Every row gives one point. Each copy is the shape, with its points in the same order, turned, moved and blurred by noise. Say if it was mirrored as well.

Shape (6 x 3)
[[-0.21  0.43  0.22]
 [ 0.25 -0.15 -0.40]
 [ 0.14 -0.46 -0.59]
 [ 0.28  0.05 -0.33]
 [-0.34  0.18  0.46]
 [-0.04  0.11  0.81]]
Copy 1 (6 x 3)
[[-0.44 -0.43  0.18]
 [ 0.16  0.29 -0.03]
 [ 0.46  0.31 -0.32]
 [ 0.07  0.22 -0.01]
 [-0.25 -0.74  0.14]
 [-0.04 -0.69  0.62]]
Copy 1 is: only turned
Copy 2 (6 x 3)
[[-0.80  0.32  0.18]
 [ 0.09  0.15 -0.24]
 [ 0.44  0.14 -0.09]
 [-0.11  0.22 -0.28]
 [-0.78  0.10  0.47]
 [-0.96 -0.33  0.36]]
Copy 2 is: mirrored
Copy 3 (6 x 3)
[[-0.11  0.45  0.42]
 [ 0.06 -0.23 -0.29]
 [ 0.46 -0.36 -0.39]
 [-0.17 -0.03 -0.27]
 [ 0.04  0.23  0.74]
 [-0.27 -0.01  1.01]]
Copy 3 is: mirrored

Shape (9 x 4)
[[ 0.21  0.18  0.25  0.85]
 [ 0.15 -0.31 -0.33 -0.70]
 [ 0.47 -0.02  0.04 -0.26]
 [-0.32  0.56  0.44  0.27]
 [-0.11  0.30 -0.36 -0.53]
 [ 0.46  0.17 -0.07 -0.23]
 [ 0.30  0.17  0.63  0.08]
 [-0.72 -0.04 -0.57 -0.25]
 [-0.13  0.18 -0.20 -0.53]]
Copy 1 (9 x 4)
[[ 0.41  0.52  0.29 -0.32]
 [-0.22 -0.98 -0.01 -0.05]
 [-0.03 -0.52  0.16 -0.49]
 [-0.08  0.49 -0.47 -0.29]
 [ 0.05 -0.67 -0.55 -0.07]
 [ 0.14 -0.57 -0.01 -0.52]
 [-0.15  0.21  0.06 -0.69]
 [-0.06 -0.38 -0.43  0.69]
 [-0.13 -0.62 -0.52 -0.09]]
Copy 1 is: only turned
Copy 2 (9 x 4)
[[-0.43  0.82  0.04 -0.17]
 [ 0.51 -0.67 -0.08 -0.30]
 [ 0.25 -0.07  0.38 -0.27]
 [-0.35  0.34 -0.04  0.56]
 [ 0.60 -0.26 -0.21  0.21]
 [ 0.36 -0.01  0.26 -0.13]
 [-0.32  0.08  0.53  0.08]
 [ 0.23 -0.33 -0.93  0.15]
 [ 0.39 -0.35 -0.15  0.24]]
Copy 2 is: mirrored
